Every row gives one point. To make a cloud, some directions were put in groups of two or more. Within a group, all points are equally far from the middle, so they leave a hole (a ring in 2 directions, a hollow ball in 3). The other directions are filled evenly. Then the cloud was stretched, turned, moved and blurred a little. How many holes are there, and how many directions does each take, smallest first?

Cloud, 14 rows:
[[-54  15]
 [ 48 -40]
 [ 20 -60]
 [ 31 -55]
 [-54 -26]
 [ 23  49]
 [-57  -9]
 [ 46  32]
 [-48  26]
 [ 33  43]
 [-28 -56]
 [ 39  39]
 [-57   4]
 [ 37  39]]
Holes: 1 (2)

Cloud, 20 rows:
[[-17   6  18]
 [ 40  14  16]
 [ 33  20  -5]
 [ 18  40 -21]
 [  4 -28   1]
 [  8 -39  31]
 [-23  13  25]
 [ -7 -60  53]
 [-47  38  18]
 [ 18 -28  35]
 [-25 -33 -18]
 [  0 -48  47]
 [-37   8 -49]
 [-56 -21  29]
 [-22  34  23]
 [-39   8  -8]
 [ 26 -44 -18]
 [-16 -19  -9]
 [ 40 -16  56]
 [-26 -32  17]]
Holes: 0

Cloud, 20 rows:
[[ -1 -57 -23]
 [ -5 -50  18]
 [ 36  37  28]
 [-41 -25 -17]
 [ -1 -60  -6]
 [ 24  -1 -38]
 [ -1 -46  24]
 [ 46  19  25]
 [ 28 -38  30]
 [ 28 -16 -31]
 [ 18  36 -33]
 [-16 -49 -37]
 [ 13 -54  16]
 [ 28   1  46]
 [-35  -4 -52]
 [ 15  37  35]
 [ -9 -46 -40]
 [ 24  38 -25]
 [ 35 -17  39]
 [ 17  56   4]]
Holes: 1 (3)

Cloud, 26 rows:
[[ 12   6 -18 -39]
 [-39  -2 -40 -28]
 [ 14   5   9  30]
 [ 30 -53 -30 -30]
 [ 13  16  18  19]
 [ 14  -1  15 -23]
 [ 17 -15  23  23]
 [-22  33 -36 -41]
 [  2  48 -60  22]
 [-39 -20  14 -35]
 [-11 -27  13 -31]
 [-41  12 -23 -39]
 [-39  54  31 -17]
 [  7  47 -55  26]
 [-19 -18  18  36]
 [-40  -3  -3  38]
 [-50  44 -25  28]
 [-28 -44 -42 -14]
 [-54  31  30  24]
 [ 25 -28 -50  33]
 [-32  37 -50  19]
 [-45 -15 -41 -21]
 [-48  18   6 -41]
 [  2   4   2  35]
 [  4 -33 -43  32]
 [  7 -52 -56  -4]]
Holes: 1 (2)

Cloud (46 x 6):
[[-25 -11  -6  -4 -12  39]
 [-25   1 -11   0 -10 -11]
 [ 23  14 -18   1 -29  27]
 [  4  17  -7 -34  20  -4]
 [  2  11 -23  21 -26  40]
 [-19  11  13  -1 -51  13]
 [ -7  -3 -37  25 -10   3]
 [ 11 -21  -8 -15  -9 -14]
 [-15  -2  16   7   4  -9]
 [ -8 -20   8  19  -1  36]
 [ -1   8 -24  28 -32  37]
 [-10  22   5 -11  12  12]
 [-21  20   6  -2 -60  15]
 [ 16  -3 -21   6 -39   8]
 [-14  -3  21   6 -34  14]
 [ 14  20 -32  -5  -5 -16]
 [ 21  30 -15 -10   7  -9]
 [ 35  -2   9  12   6  17]
 [-13  19 -29  13 -44  45]
 [  8  -6  25  -6 -31   2]
 [ 18  19   9  -7  11   6]
 [ -8   5  22   2  -2  16]
 [ -4  -3  -9  27   0  47]
 [  3  15 -35 -11 -20 -12]
 [-13  -1 -19   2 -52  21]
 [  4 -19  13  25 -33   6]
 [  4  -1 -15  -8   1  36]
 [ 16 -15  -1  -8   5  22]
 [-12  24   0   6 -52   8]
 [ 16   3 -24 -17   4  23]
 [-14   0 -23 -13 -26  -6]
 [ 11  -2   3   1  -4  33]
 [ 15  24 -32 -11  -8 -17]
 [ 26  20   0  10  -2  10]
 [ -3  -7  -5  28 -46  18]
 [  4 -15  -5  -2   5 -27]
 [ -8 -36  -2  28  17  20]
 [  7 -14   9  23 -38   7]
 [-15  14 -31 -11  19  23]
 [  3  27 -18  -1 -19 -15]
 [  9  31  -8   7 -25  18]
 [-24  27 -22  20 -54  47]
 [ 10  24  -7   3 -26 -17]
 [ 27   2 -14  26 -14  25]
 [-32   3  17  16 -38  21]
 [-19  -8 -35  30 -18  10]]
Holes: 2 (2, 2)

Cloud, 48 rows:
[[-16 -36   3 -34 -11  -9]
 [  0  15  21  45  -2   1]
 [  0   0  -4 -19  10 -58]
 [  9  10   2 -10  41 -47]
 [ 17  30  25  25   8 -16]
 [ 42   6  -7  -1  -6  17]
 [ 14 -14  19  32  27 -30]
 [-16  18  22  22  -5   1]
 [ -9 -27  -8  22  28   0]
 [  3 -16  -7  41  19  -3]
 [ 34  25  22   1  53   2]
 [ 12  31  -3 -48   7 -39]
 [-26 -29  15  -1  23 -13]
 [ -8  22  -7 -13  24 -35]
 [ 22  -2 -12  39 -24  -2]
 [ 22  22  34  11 -16 -26]
 [ 12  30 -16 -35  21 -29]
 [ 16 -36  21  -8  -3 -30]
 [ 29 -13  10  32 -51  16]
 [ 12 -14  -7  23 -12 -35]
 [ -4  -2   8  43  -5  33]
 [ 36  27  -7  -7  13   1]
 [ 50  -8  44  38  34  -6]
 [ 34  29 -13 -22  -1 -22]
 [ -7  -9  28  27 -18  38]
 [ 25  12  21 -37  41 -48]
 [ 20 -38  31  35 -15  -5]
 [ -9 -29  40   3   0 -16]
 [  9   5 -12   6 -19 -43]
 [-18  11  17  17   8  17]
 [-12  11  -7 -48 -37 -29]
 [ 12  16  37 -38  21 -32]
 [ 22  -1  44  35  57   2]
 [-16  -1  -6 -40 -11 -54]
 [ 15  25   2  29 -22   1]
 [-23  -8 -21  24 -16  -7]
 [-11  -7  32 -36  19 -16]
 [ 37  25  24 -36  42 -24]
 [-10  15  14  -8 -34 -32]
 [ -6 -15 -17 -60   2 -23]
 [  7 -45  16  -5 -11   8]
 [-15  -7 -10  11 -53  21]
 [ 35   0  45  31   4 -24]
 [-20   9   9 -19 -44  -3]
 [-28 -11   1 -33  26 -25]
 [ 18  16  12 -54 -13 -22]
 [ -6  -1  29  28 -34 -16]
 [  1  12 -31 -35 -35 -38]]
Holes: 1 (6)

Cloud:
[[ 13  -2   6  27  13  -7 -13 -19]
 [ 12   9 -26   1 -24 -15  18  17]
 [ 13  -3  29 -27  36  -3 -19  -6]
 [ -3 -15  40   3  48   5 -31  20]
 [ 13   8 -19  11   4   2   8  41]
 [ 16 -15   1   1  15   0 -31  21]
 [-16 -31  25 -25   0  -3  18  22]
 [ 10  -5   2   8  -5  -2 -35  -9]
 [ 14  -9  -2 -37  42  -1 -16  -4]
 [ -2  28 -15 -27 -17  23 -13  19]
 [-18  -7   0 -10  32   2  -2  29]
 [ 18   6  34 -24  29  -2  11  22]
 [  9  22 -17 -26 -12  15  -5  -7]
 [ 10 -10  34  -8 -20 -11  19  -7]
 [ -2 -28  -6 -24  11  -5 -10  -1]
 [ -4   9  14  29  -7   3 -40  18]
 [ 26 -13  -5 -25  10   1 -32   9]
 [ 16  -7  13 -18  17   8   8 -27]
 [ 34   2  25 -26 -24   4 -25  32]
 [-19  -4 -27   6  20   4 -36  11]
 [  9  -1  -6   0  20   8 -34  12]
 [ -7   3 -18  -6   3 -18  10  52]
 [-25 -12 -12   1 -11  13 -27  -5]
 [-12  10  15   7  11  -9  17  18]
 [-21 -13   3   4  35   8   0  25]
 [ 13  19  -7 -23  -8  15  11  -7]
 [  0  -7 -11  -4 -37  39  13 -13]
 [ -3  13  -2  -1  -8 -18   0  26]
 [-14  -3  16   9  23 -10 -19  -5]
 [ 19  -6  20  11  -9   2 -12 -11]
 [ -1  10 -12  -2  14  -5   4  47]
 [ -6 -10   2   8 -27  23 -13 -30]
 [ -3  -3  11 -19  -2  37   7 -17]
 [ 12   8  -5 -11  -6  37  16  17]
 [ 27   8  29 -25  26   3  11  12]
 [-21 -26  36 -10  -8   2   4  27]
 [-13  11  -8 -27 -19   2  43  -7]
 [  3  -3 -13   5  21   1 -11  35]
 [-13 -31  20  -7 -11   6  -1  11]
 [-16 -15  14 -22  60 -24 -20  27]
 [-24 -32  12 -31   2  13 -23  23]
 [-19 -11   4   1  38 -15   2  31]
 [-31 -35  19  -6  30  11 -18  44]
 [ 14 -27  -3 -18  27  26  23  -1]
 [-10 -23  -6  -9   9  15 -37  14]
 [ 17 -12   5 -23  -6  22 -19  23]
 [ -8  -1  28   8  20 -21 -10  41]
 [-34  -2   3 -42  19  28 -27  10]
 [ 22  12  -4  33   9  20  32   1]
 [-19   0  20  -2  -4 -23 -35  21]
 [ 11  -9  28  21 -10  30  -9 -10]
 [ 29  -1  10  13  25  -4 -23  21]
 [-25  20  32  21  -1  27  -5  15]
 [ -8  -5  23  -1  -7 -17 -15 -25]
 [-16 -12  13 -19  23 -17 -14  16]
 [-17   5  -1 -28  -1   8  10   0]
 [ 14   6  15  16  34   7 -15 -31]
 [ -1  -1  17   1 -13  33  -1   9]
 [  1   1  23 -41  38   0 -23  17]
 [-13   6 -21 -15  33   3 -21  10]
 [  4  18  21  -4  21   8   6  -5]
 [  7  -9  35 -10   0 -12 -12  14]
 [ 22 -13  15   8  -5 -10 -45  24]
 [-23  -8   3  -6  31  33 -14   3]
 [ -3 -22 -13 -14  -6  20   2 -32]
 [-31 -21   6 -28 -15 -12   8   4]
 [-17 -34  35 -20  22  33  -7  10]
 [-16   3  22 -22   1  28  -1  20]
 [ -9 -15 -19   6 -18   3   4  12]
 [ 21 -36 -18   0  -4 -18   2  35]
 [-13 -32   1  15   8   1 -32  21]
 [-36 -36   7  -3  -3  -2   5  54]
 [ 26 -20  32  -5  54   4 -32  13]
 [  8  -3  14   2   7 -18 -29  -8]
 [-15  -3  15   0   3 -28 -22   2]]
Holes: 0

Cloud, 88 rows:
[[ 12 -16 -23  -9   7 -25  10  17 -25]
 [-33 -26   2  -5  12  -4  10  26   6]
 [  9  -1  -9   6  21   0   9  31  19]
 [-24  34 -27 -36 -14 -15 -19  10   6]
 [ 17  18  24 -22 -15   3  14  -2 -18]
 [ 29  -9 -12 -19 -10  27  22   1  -3]
 [-16  27  20  -6   0   8   7  20 -51]
 [-15 -29  26  19   0  15  -2   8 -12]
 [-31  10  26  16  -3   7 -16  -1 -48]
 [-12  33   0 -12 -13  -2   6  30 -34]
 [-16  -2 -15  12  41 -15 -16 -10 -23]
 [-19   0  17  14  13 -21  -2 -21 -10]
 [-40  15   4  -6   9   1 -29   1  13]
 [-15  25  12   0  43  -8  25  -7   2]
 [-18  27  34  -1  14  -3  -5  39  18]
 [  3   8  -6 -13  28 -12  26 -14   7]
 [ -2 -23  13   8 -17  -4  -2   4   3]
 [ 15  11  36  -4  47  -7  16  24  -8]
 [ 10   7  36  28  22  35  24  19  -7]
 [ 26 -18  -8  13  -1   3 -14   3 -20]
 [ 21 -27  -8   6  16  26  -1  -4 -23]
 [-34  10  -2   3  40  -3  17   7  -2]
 [-37 -11  11  19  45  20   0  -6  18]
 [ 10  30   0   2 -27  19 -20  19   1]
 [  4  20  38  21   5  36 -20   6   5]
 [-31  -6  16  21   3  16  27  12 -36]
 [ 16   6  56   5  -7   8  -1  15 -23]
 [ 16  25 -11 -14  30   5 -35 -10 -17]
 [-34 -15  36  19  -1  11 -14  12  -5]
 [ 13  35 -15  16 -10  14  23   6   5]
 [ -6 -19   8  15 -23  -3   9  11   8]
 [ -2  29 -28   2   8 -23 -33 -10   7]
 [-10   2   4 -45  31   1  13   0 -20]
 [  9 -16   7  29   2  23   2   3   1]
 [-12  -1 -47 -20  -5   7  11  -4 -45]
 [ -5  -5 -47  -6 -30 -13   0 -10 -41]
 [ 12  31   4   9 -24 -17 -12   1 -32]
 [ 23  -3  15  38  -9  -4 -15  23  -2]
 [ 10  11  28 -14   5  -4  23  27  22]
 [  3 -24   1   0  31  15 -16 -23  16]
 [ 10   8  -1 -49 -15 -13  16  16   4]
 [ 26  21  25  -7  32  -3 -17  17  17]
 [ 43  20  11  -8   0  12 -12  19  -9]
 [ 14 -13  -6  25  26  42 -30  -9   2]
 [ 15  -3 -11 -12  -6  -5 -24 -14  29]
 [ -7  17  11 -21  -2  -6 -11 -18  -9]
 [ 24  12  27 -18  16  33 -10 -15   5]
 [  2   1  44   7  -3 -12  -7   0  -9]
 [ 14  18   3 -25   6 -26  25  13   6]
 [ 13   8 -20 -60 -18 -15  -7  23   5]
 [  9  31 -14 -24  30  18 -22  -8 -27]
 [ -9 -19  18  13  39   8   9  41 -17]
 [-14   0 -13   8  16  21  16 -29 -29]
 [-26  30  13  10  11 -17 -25  24  -9]
 [-20   3 -21 -18   3  17  25 -25 -22]
 [ 32  -8  -1   6  -5  13  26  -2  -2]
 [-35 -10   8 -24  -1  26 -31   5   2]
 [ 16  -8 -11 -32  -4  25   7  35 -26]
 [ 21  36  18   4  -9  -4  28   4 -31]
 [  9  -3 -33  -6  24 -16 -14 -28  21]
 [ -3 -18  17  17   5 -25  13  18  19]
 [ 12   4  15  -7  42  17   5  32   9]
 [ -4  22  -9 -17  -6 -12 -18 -29   8]
 [-11   8  -4  15  28   8  18   0 -42]
 [ 40  18 -18  -8   5  15  22 -18 -15]
 [  0  27  -6   8  44  -3  16   0 -10]
 [ 27  -7 -40  -4 -22 -25 -14   4 -19]
 [-29  -8  12   0   3  19 -27   0  12]
 [-10 -29 -12 -15  34 -16  -2   8 -23]
 [ -2   4 -47  -5   9 -29  -9 -12  -1]
 [-22   7  10  13  -8   1 -13 -15 -40]
 [ 23 -19 -20 -10  22  11   4  17 -16]
 [ 33   3  23   8  11  19  32  -4   2]
 [ 21   9   3  39   3 -10   7 -21 -18]
 [ 12 -11  -2  -3  13  36  17  -8  18]
 [-16  29  -8 -30 -23  21   4  -7 -23]
 [-12   0 -18  16 -15  12  11  -9  23]
 [ 38   4 -11  11 -26  12 -22 -11  22]
 [  0 -25 -15 -15  26   0   2   1  16]
 [-12  -8 -20  11   6  34   4  -5 -11]
 [ -1  -8  15  12  35 -27  21   2   1]
 [ 25 -18 -26   4  41  11 -21  -3   5]
 [-39  16  28  12   6   4 -14 -13 -13]
 [ 25  18   1 -15  -5  23 -18  31  -2]
 [  8   1  -1  14  -3 -25 -24  26  32]
 [-16 -25   0   2  42   8  -2  26   3]
 [  3 -29  -5   2  32   9  -3  27 -18]
 [ 31   4  -9  26  -7 -20  19  -2 -21]]
Holes: 3 (2, 2, 2)

Cloud:
[[  4  34 -24  -9  13   4  -4 -21  11]
 [ -9 -12 -32   4   0  32   9 -26   6]
 [  9  17 -11  13  33  38  -4   1  -5]
 [  7 -24 -40   4   2 -16  12 -24   1]
 [ -5  -3  22 -22 -31   8  -7  -4  11]
 [-19 -10   6   9 -31  -1  22 -25   1]
 [ 15  -3 -14 -24 -40  18  -2 -22 -21]
 [ 24  -7 -19 -17  -4  28  10  20  15]
 [-29  -6 -29 -13  15 -11  -1 -19  34]
 [-16  27  13 -13  32  20 -18  12   9]
 [-13 -17 -21 -47 -12  -9 -24 -18  -9]
 [ 35   6 -11 -11  -5 -39  -5  -7  18]
 [ 10   2  13 -22 -36 -26  -7   4   1]
 [  6 -12   2  29  33   2  10 -24  27]
 [-30  -1 -32 -10 -12 -35  28  -8   4]
 [-17  15  11  12  23  24   3  21  -4]
 [ -3 -15 -32  29  47  27 -18  17  43]
 [ 30   7  34  25  14  -3 -29  -3  22]
 [ 17  24   7 -30   2  24   2  12  -9]
 [ 27  15   3  -1 -40 -22  30  -1   6]
 [  3  18 -22  10  19   3 -39 -23   1]
 [ -8   3  23 -13  -2   5   8 -27 -49]
 [ 39 -32  13  24  30  12 -22  -5  16]
 [ 12 -28  -2  18 -22  -3 -21 -37  28]
 [ 11  -1  12  -1 -22   4 -19 -32 -55]
 [-11 -34   8  -1  16  -4 -29 -49 -10]
 [ -1  -8 -33 -15   9   8 -21  13  33]
 [ 21 -11   1  21   0  12 -36  -2 -20]
 [ -4 -34  11 -24  -5  15  -3   1  -2]
 [  1  22   6  -5 -41 -19 -18  -6  -6]
 [ -4  -4 -19  41 -11  -1  -6  30  -9]
 [ 13  14  31  -6  11  19  -5 -30 -17]
 [ 35  14 -10  28  18 -29   0  11   3]
 [-27 -11 -31  -3 -19  22 -19   1  11]
 [ 34   3  -2 -32 -21   7   2 -12 -17]
 [ -9 -18 -20  24  45 -10 -22  14  37]
 [-21  24 -14  -8  16   4 -26 -48 -16]
 [ 26   9  13 -10   3  21 -31 -39 -15]
 [-21  -1  -3   6  -1   3  31 -22 -33]
 [  0  -5   3  10  40 -14 -20 -34   8]
 [  7   5  -1  27  -8  11 -27  23 -16]
 [-28   8  -7   4  36 -11 -33 -20   2]
 [-54 -17   8 -16  -1  26  -5 -11 -19]
 [  8 -24  -1  -5  17  -3  24 -11 -15]
 [-12  41  14   1 -21  18   0 -21  -3]
 [-14  28 -26 -17  -4  15 -28 -22 -18]
 [  8   4 -11  -9 -29 -29 -14   8  13]
 [-30 -18   6 -34 -10  11 -25  10  16]
 [ -5  26  15  19 -16  -6   7 -44 -29]
 [ 18   4 -22 -13 -12  -6  12 -46   8]
 [ 16  31  20  10  -4 -17   4 -24   3]
 [ 22 -19 -30  -3  10  27  18   8  11]
 [ 12   9 -14 -29 -16 -15 -28  -7 -33]
 [ 34 -15  16  18  14  20 -27  14  -6]
 [  9 -37 -11  11  14 -22 -22   8  37]
 [-29  42 -15 -16 -20 -30   9 -16 -24]
 [-46 -12   6 -14  -4  14   6   3   8]
 [ -6   9   9  15  23 -31   4   8   2]
 [ 14  13   4 -26 -24   5  -3 -57 -18]
 [-12   4  18 -17 -18 -21   9 -38  25]
 [ 35  28  17  22   4   5  13 -22  -1]
 [ 13  18 -27  10   8 -12   4  16  56]
 [ 19  14  11 -15 -19 -18 -20  21  -3]
 [-27  -1 -31  19   2   2  23  23   3]
 [ 29   1 -17 -21  -7 -38  22 -20  10]
 [ -4  -4 -13  33  32   6 -18 -46  13]
 [ 15  31  -8 -13  -9 -12  27 -28   5]
 [ 12  12 -11  -7   9 -26 -32 -11  -6]
 [ 19   8 -32 -20  -7   8 -14  22   8]
 [ 45  -1  15 -21  -1   4 -27  -8  14]
 [-14  -5 -29  -4  12 -30  20  18  34]
 [ 31   2 -10 -31  -7 -13   8 -29  -2]
 [ -7 -22   4 -37 -23   8   1   7 -11]
 [ 11   2 -18 -21  10 -18 -32 -32  28]
 [-40  13  18 -10  -7  16   3   0 -45]
 [  3 -19 -18 -13  20 -25 -28   1  53]
 [ 27 -12   5  33  32  -6 -39  -2  25]
 [  4 -21   4  16  26  48 -36   3   4]
 [-21  -2 -43  10 -17 -31  22  -4   8]
 [  9  27 -19 -12  33   3  -8  -2   1]
 [ -7 -18 -36  -2   9  13 -31  -4  37]
 [ -6 -18  30  15  23  -1   7  -5  33]
 [-16   1 -26  10  -1   6  35  21  17]
 [  3  29  13  -8   2  21 -20  22  13]
 [ 13   2  27 -20   1  19 -43 -24 -19]
 [ 31 -13 -41  -8   0 -28   2   2  23]
 [-21  -9 -18  -6  20  15  -3  22  43]
 [ 17  -9  -3  16 -18 -18  15 -22  34]
 [  9  -4  -4  15  -4  27  28  -5  30]
 [ 22  13  25 -36 -13 -14   5 -31 -18]
 [-17 -13  -8  11  -9  28 -25  12 -32]
 [ 11  18  -7 -16  15  31 -32  -4  -1]
 [ 11 -26 -23  -9 -23 -20 -17  -7   6]
 [ -4  -4  -8  40  -8 -19  -7  -3  -7]
 [  3 -29  12 -17 -21  -4   4  20   1]
 [ -5  -2 -20   8 -11  -2  -7  25  42]
 [ 24 -16 -16  33  50  13 -10 -22  30]
 [-36 -21  19  11  11  -4 -21  11  29]
 [ 10 -14   1   8   5   0  36  -8  17]
 [  8  39 -21   1  15  18  -4 -17  12]
 [  9  -3  24  -2   6  20  -9  31 -25]
 [ 28 -14 -19   8  22 -21   1 -18  60]
 [  3  36  18   1 -43   1  12 -36 -32]
 [-11  21 -25 -36  -8   3  -6  11  -8]
 [ 10  40   5  14 -28  13  14 -49 -22]
 [  7 -27  15   9  -6  19  -2  20  24]
 [ 22   3  22  -9   9 -27 -33  -4  -1]]
Holes: 2 (2, 4)
